Each row of a before or after table is a point. One or more steps were done to the points. Then noise was added and the rows were shuffled. The steps act on columns, c1 being the first. What was done? A step turns or swaps two columns, mirrors them in a line or flattens them onto one, adds a multiple of one to another, or multiplies or shifts one. Angles are multiples of 10 degrees, from the lower column toward the higher: turns from -170 to 170, lines from 10 to 170 but not 90. Use the fewest steps. Two steps may share a column if one is a turn and the other turns, adds or multiplies; they go together, in the order done. Otherwise the lowest column goes first.

Before (14 x 2)
[[-3, 13],
[4, 22],
[-6, 18],
[9, -38],
[12, -4],
[14, -29],
[7, 6],
[17, 13],
[-25, 21],
[11, -42],
[-47, -39],
[-6, 24],
[4, -26],
[19, 2]]
After (14 x 2)
[[11, -20],
[11, 61],
[-20, 18],
[34, 0],
[-31, 14],
[21, -12],
[-2, -8],
[16, -9],
[-13, -14],
[-5, -20],
[-32, 24],
[-11, -3],
[10, -8],
[-37, 26]]
Steps: turn c1 and c2 by -140 degrees

Before (10 x 6)
[[6, -14, 5, 2, 3, -10],
[8, 3, 6, 6, 2, -8],
[2, 1, -4, 22, 3, -12],
[5, -3, 1, 4, -3, 23],
[0, -1, 15, -1, -4, -7],
[-2, 5, 3, 31, 5, -6],
[-3, -9, 2, 0, -1, -11],
[6, 4, -3, 2, 0, -11],
[0, -1, 5, 0, 14, -2],
[25, -8, 15, 3, -1, 41]]
After (10 x 6)
[[-2, -13, 3, 2, -1, 10],
[9, 1, -7, 30, 5, 7],
[-2, 4, -3, 0, 2, 12],
[10, -7, 2, 1, -3, 10],
[0, -5, 6, 1, 14, 1],
[-60, -8, 14, 9, -3, -30],
[-21, -2, -2, 6, -4, -20],
[-7, 2, 4, 5, 2, 11],
[2, -2, -10, 21, 3, 11],
[6, 0, 15, 2, -4, 8]]
Steps: turn c1 and c6 by 160 degrees; multiply c1 by 1.6; turn c2 and c5 by 20 degrees; turn c3 and c4 by 20 degrees

Before (14 x 11)
[[13, -21, 24, -37, 28, -25, 2, -11, 30, 4, -1],
[33, -10, -12, -8, 38, -32, 10, -23, -20, -19, -21],
[-17, -3, 31, -12, -7, -2, -1, 19, 4, 26, -23],
[0, -11, -1, -29, -18, 4, 19, 5, -11, -35, -10],
[-24, 3, -22, -16, 5, -26, 24, 16, -36, 30, -21],
[17, -26, 2, 1, -19, -19, 39, 8, 0, 8, 9],
[-5, 15, -33, 14, -48, -25, 60, -10, -9, -6, -11],
[8, 0, -10, 16, -46, 1, -13, 17, -4, -15, -16],
[16, -33, -47, -18, -5, -1, 16, 5, -11, -13, -32],
[40, -26, -30, -5, -13, -25, 21, -39, -14, 1, -19],
[14, 30, 7, -15, -22, 50, -14, -3, 15, -1, 33],
[-29, -9, -32, -6, 23, 2, 36, -4, 11, -4, -17],
[55, 27, -14, -14, 4, 0, -7, 0, -8, -11, -25],
[-2, -10, -1, -25, 16, 22, 34, -5, -11, -12, -17]]
After (14 x 11)
[[12, 11, 49, 10, 5, 0, 6, 14, 7, 14, -15],
[-2, -8, 19, -26, 6, 6, -19, 37, -14, 8, -9],
[-8, -62, 59, 6, -14, -27, -15, 9, 2, -11, -25],
[-28, -27, -8, 3, -35, -1, -24, 4, 0, -3, -17],
[-24, -23, 2, -30, -20, -29, -11, -30, -17, 14, -36],
[42, -5, 23, -9, -23, -24, -33, -1, -6, -40, -29],
[16, -4, 16, -6, 12, 48, 33, 3, 0, -2, 58],
[-3, -24, -15, -23, -7, 22, -25, 11, -14, -5, -5],
[35, -5, -30, -14, -24, -31, -12, 16, -7, -22, -36],
[15, 6, 22, -20, -43, -3, -38, 13, -12, 6, -32],
[10, 9, -33, -14, 14, -24, -21, -4, -7, -15, -12],
[17, -22, 18, -1, 9, -19, -41, -4, 2, 9, 2],
[-17, 1, -3, -7, 35, -2, -3, -23, -3, 17, -23],
[55, -9, 2, -14, -13, -1, 25, 6, -8, 0, -25]]
Steps: turn c2 and c7 by 120 degrees; turn c3 and c5 by 110 degrees; flatten c4 and c9 onto the line at 30 degrees; add 0.5 times c6 to c11; turn c8 and c10 by 90 degrees

Before (14 x 20)
[[-28, 5, -37, -5, 7, -12, 26, -17, -17, 13, -19, -21, 22, 2, -37, -5, 11, 26, 5, 6],
[-28, 12, -25, 15, -11, 11, -20, -5, -13, -18, 12, -20, 33, 11, -25, 1, 14, 28, -3, 11],
[30, 21, 9, 3, 7, -11, 10, -15, 2, 0, -32, 19, -15, 26, -30, -3, -24, -24, 8, -10],
[-11, 35, -28, -25, 11, 6, 4, 2, -12, 2, 10, -26, 3, 4, -26, -13, 3, 1, -13, -8],
[-26, -27, 6, -17, -4, -36, -19, 13, -16, -5, 60, 14, 20, -7, 32, -15, 13, -23, -36, -3],
[-12, 9, -21, -14, -7, 3, -7, 24, -8, -3, -16, 7, 13, -5, -20, -10, 29, 3, -9, 16],
[33, 8, 18, -10, 2, 22, 18, -1, -20, 40, -10, 4, -25, 22, -15, -3, -12, 6, -16, 3],
[20, 2, -11, -18, -3, 14, 24, 9, -3, 18, -8, 19, -40, 15, -17, 29, -39, -12, 0, -2],
[0, 30, 28, 2, -19, 5, 13, 5, 5, 24, -25, -1, -29, -4, 0, 12, -26, -11, -21, 2],
[19, 2, 1, -5, -11, 11, 23, -8, -9, -6, -27, 2, -25, 20, 12, -1, -2, -19, 10, -29],
[43, 10, -4, 4, 9, -7, 26, -4, 36, -11, -29, 6, -23, 26, 9, 2, -12, 3, -9, -4],
[-1, 21, -36, 0, -16, -2, -3, -5, -18, 16, -8, 5, -8, 2, -6, -26, -16, 15, -4, 5],
[-3, -17, 6, -27, -3, -34, -39, 4, -19, -7, 33, 10, 10, -32, 20, 7, 17, 11, -29, -24],
[-10, -34, -9, 1, 20, -7, -25, 13, 0, 8, 39, 12, 18, -35, 16, -16, 5, -18, -21, -31]]
After (14 x 20)
[[34, 8, -37, -10, 4, -15, 18, -2, -22, -2, -13, 4, -23, 22, -13, -5, -29, 23, 13, -1],
[28, 22, -6, 4, 8, 27, 10, -15, 4, 19, -23, 18, -17, 24, -29, -5, -7, 3, 37, -29],
[22, 2, 1, -17, -2, 3, 24, 11, -4, 22, -4, 15, -38, 17, -17, 30, -36, 30, 31, -8],
[42, 11, 9, 4, 9, 2, 27, -8, 37, 14, -24, 7, -21, 25, 9, 1, 1, -14, 21, -16],
[-4, -17, -2, -26, -7, 7, -37, 2, -20, -9, 41, 8, 9, -31, 18, 8, 16, -58, 0, -9],
[-11, 35, 23, -24, 11, -4, 1, 4, -9, -12, 14, -27, 2, 4, -27, -14, -12, 11, 17, 7],
[-12, 8, 22, -16, -9, -3, -6, 23, -12, -27, -22, 9, 16, -3, -21, -8, 9, 1, 20, 5],
[-28, 4, 24, -2, 8, -18, 28, -17, -14, -26, -21, -20, 24, 1, -36, -4, -21, -36, 34, 1],
[-7, -31, 7, 0, 19, 19, -28, 15, -2, -12, 49, 8, 19, -36, 16, -18, -4, 3, 11, -10],
[20, 5, 2, -6, -10, 10, 21, -8, -10, 7, -10, 1, -22, 22, 8, -2, 5, 29, 41, -39],
[-26, -28, -2, -17, -4, 36, -21, 10, -16, -5, 55, 16, 21, -7, 31, -16, 9, -29, -5, 25],
[1, 31, -38, -2, -19, 5, 13, 6, 8, 19, -23, 0, -30, -3, -2, 12, -18, 20, 10, -14],
[-27, 12, 31, 19, -10, -31, -21, -5, -13, -9, 6, -18, 32, 11, -24, 2, 12, -8, 23, 19],
[1, 23, 20, 2, -17, -11, -4, -4, -19, -1, -13, 3, -8, 0, -3, -26, -35, -15, 25, 0]]
Steps: turn c3 and c10 by 150 degrees; turn c10 and c17 by 60 degrees; turn c6 and c18 by 120 degrees; multiply c18 by 1.6; turn c11 and c20 by 30 degrees; add -0.3 times c12 to c20; shift c19 by 30
